Each row is a point. The points of each table are mixes of a few directions, plus a little noise. How many directions does each table use, and how many do they share? Where both have some left over, give the other angles between the two spaces (their principal angles), to ten degrees, smallest first.

First:
[[ 45  50 -10]
 [ -4  -5   1]
 [ 46  51  -7]
 [  8   8  -4]
 [-89 -92  17]
 [ 11  12   0]
 [-24 -25   4]]
Second (5 x 3):
[[-37 -29  25]
 [-41 -22  40]
 [  1  27  40]
 [ 40  28 -28]
 [ 38  -3 -76]]
Directions: first 1, second 2, shared 1

First:
[[ 10 -50  18  63 -65  -4  65 -15]
 [-33  72  71 -59  58  15 -38   3]
 [ 16  -6 -88 -23  27  -8 -45  17]
 [-18  53  18 -56  56  10 -47   9]
 [ 21 -58 -29  56 -58  -9  46  -6]
 [-14  32  29 -26  27   7 -18   1]
 [ -4   1  20   9  -8   2  12  -5]
 [ 19 -42 -38  38 -36  -8  24  -3]]
Second:
[[ 10 -13 -16  21  -5 -19  27 -12]
 [ -4  37  18 -14  56 -18  14  37]
 [ 20 -51 -35  47 -55 -16  36 -47]
 [  4 -49 -13  26 -78  21  -6 -57]
 [-19  70  42 -37  75 -28   3 -25]
 [  2 -12 -31  -6 -23  -3 -21 -73]
 [-23  50  65 -37  45  21 -21  59]
 [ -2  33  30  -7  59  -9  23  94]
 [  9 -20 -45 -12  -9  26 -44  51]
 [  5 -45 -16  19 -65  25 -12 -24]]
Directions: first 2, second 4, shared 2

First:
[[-16  -3 -37  10  39 -41  -8  11  -2   1 -21  58]
 [  2  -2  -3  25  32  -7  13  -1  12  15  13  14]
 [ 19  -7  46 -31 -41  43  20  -8   2   1  -1 -50]
 [ -1   4  -4  20  11  -2  -2  -3   3   4  18  -2]
 [-15  11 -16 -19 -37  -6 -38   3 -21 -27 -10  -8]
 [ -3  20   5   8 -45  20 -33  -9 -14 -21  34 -51]
 [ 23 -25  18  41  95  -7  77  -1  45  57   8  45]
 [-11   1  -5 -53 -53   0 -29   6 -25 -30 -42  -5]]
Second:
[[-14   9 -11  37 -16 -11   6 -24 -10  31  57  -4]
 [-10  12 -23  36  22 -19 -17   0   0  -2  25  10]
 [-10 -17  12 -79 -74   4   8  -5 -28   1 -51   3]
 [ 11  -6  -2 -21  45  -2 -11  31  15 -33 -58  21]
 [ -7  -1  -3  46   8 -12  34 -26   3  51  59   8]
 [-14   1 -14 -52 -39  -9 -36  13 -24 -36 -51   8]
 [ 29  12  12  57  83  22  -9  21  41 -24  24 -24]
 [-14   8   6 -11 -76  10  -9 -25 -27  11  34 -35]
 [  7 -12   3 -17  30  -4  12  15  11  -4 -38  24]
 [ 18  -7  23   2  19  18  23   2  18   7   1 -11]]
Directions: first 3, second 4, shared 3
